Each point is reached from the start by the listed moves, each made once or not at all, plus a little noise. Is the number of moves made odd or even? Then give how often each move was made.

Moves:
(1): [ 1.2 -4.7 -1.4 -0.3 -0.3 -0.8]
(2): [ 2.4  2.6  0.8 -2.7 -2.3 -2.5]
(3): [ 1.3 -1.9  0.8 -4.4 -3.1  2.7]
Start: [ 0.7  0.9  2.5 -2.5 -2.1  0.2]
Points:
[ 3.1  3.3  3.5 -5.3 -4.3 -2.4] -> odd (0, 1, 0)
[  5.7  -2.9   2.8 -10.0  -7.9  -0.5] -> odd (1, 1, 1)
[ 0.7  0.7  2.6 -2.6 -2.1  0.5] -> even (0, 0, 0)
[ 2.3 -1.0  3.4 -6.8 -5.0  2.7] -> odd (0, 0, 1)

Moves:
(1): [-0.2 -2.2  1.7  5.7  0.1 -4.4  1.6  1.2]
(2): [ 1.6  1.9  1.1 -1.3  3.4 -2.7  0.0  0.2]
(3): [-3.1  0.2  3.5  1.3 -0.5  2.3  3.7 -1.9]
(4): [-0.2 -0.9 -2.7  1.7  4.3 -0.5  0.6 -2.6]
(5): [-2.2 -4.6  0.2 -0.3 -2.8 -1.1 -4.9  2.4]
(6): [ 3.8 -1.2 -1.5 -1.9  3.6  2.9 -3.8  1.2]
Start: [-0.3  0.9 -2.6  0.2  0.7  0.2  0.0 -1.1]
Points:
[-0.1 -1.0 -3.5  1.4  8.5  5.0  0.8 -4.3] -> odd (0, 0, 1, 1, 0, 1)
[ 5.1 -1.3 -3.9  4.3 12.5 -4.3 -1.9 -0.9] -> even (1, 1, 0, 1, 0, 1)
[ 1.4 -6.8 -6.8 -0.5  6.0  1.3 -8.5 -0.1] -> odd (0, 0, 0, 1, 1, 1)

Moves:
(1): [-0.8  0.2 -2.4 -0.7 -1.4 -2.1  1.7  0.0 -0.8  1.1 -0.4 -3.0 -1.7  1.4]
(2): [ 0.7 -0.3  0.6  3.6 -0.3  2.9 -6.8 -0.2 -2.2 -0.2  0.1 -2.0  0.2  3.0]
(3): [-2.2 -1.3 -0.4  2.0  1.0 -0.2 -0.5  0.3  0.8 -1.9  0.5 -2.5 -0.2 -4.0]
(4): [-3.8  2.2  1.4  2.6 -2.1 -1.0 -4.2 -1.1 -2.2 -1.6  3.3 -2.6  0.3 -1.3]
(5): [ 1.2 -0.3 -0.3 -0.4 -0.7  4.3  0.3  0.3  1.4 -1.4  1.4  2.9  1.8  0.5]
(6): [ 0.3  2.2 -0.2 -1.3 -1.4  1.2 -1.4  1.4 -1.4  2.3 -0.1 -1.0 -0.1  2.5]
(7): [-3.0  5.6 -2.2  0.9 -1.6 -1.0 -1.2 -3.6  1.9 -0.7  0.7  0.5 -0.2 -2.0]
(8): [-0.6 -3.2  2.1 -2.3  0.5  0.1 -0.7  0.2  0.2  0.7  1.3  1.8  1.6  0.1]
(9): [-0.8  3.2 -2.5  2.1 -1.1 -1.1  1.0 -1.6 -3.4  1.2 -1.0 -0.3  2.0 -0.9]
(10): [ 0.3  2.8 -5.2  1.5 -2.3 -0.7 -2.2  3.0  0.4 -2.0  2.7 -3.4 -0.9  1.3]
(11): [-1.1  1.7  0.3 -3.4  0.3  0.1  0.4 -3.2 -3.5  0.2  5.7  3.3  1.2 -2.2]
Start: [ 0.7 -1.8  1.2 -1.1  0.1  0.8 -0.5 -1.9 -0.3 -0.9  0.9 -0.3 -0.8 -1.6]
Points:
[ -7.7   9.5  -4.9   7.5  -7.0   3.6 -11.7  -6.6  -6.7  -2.2   5.9  -8.4
   1.1  -2.4] -> even (1, 1, 1, 1, 1, 1, 1, 0, 1, 0, 0)
[-5.3  1.1  1.3  1.4 -4.1  3.8 -6.3 -2.4 -5.2 -1.8  6.3 -1.9  4.4 -4.5] -> even (0, 0, 1, 1, 1, 1, 0, 1, 1, 0, 0)
[-4.9  6.4 -1.1 -2.8 -1.3  0.7 -3.3 -7.0 -2.3 -1.3  7.9 -0.2 -0.1 -6.8] -> even (0, 0, 1, 0, 0, 1, 1, 0, 0, 0, 1)
[-3.0  7.6 -5.3  1.6 -6.0  2.6 -5.0 -4.5 -7.8 -4.4 13.3 -0.5  3.9 -3.8] -> odd (0, 0, 0, 1, 1, 0, 0, 0, 1, 1, 1)
[-6.1  2.9 -6.3  0.9 -3.5 -0.4 -9.4 -5.2 -3.0 -3.2 11.4 -5.7 -1.0 -3.7] -> odd (1, 1, 1, 0, 0, 0, 1, 1, 0, 1, 1)
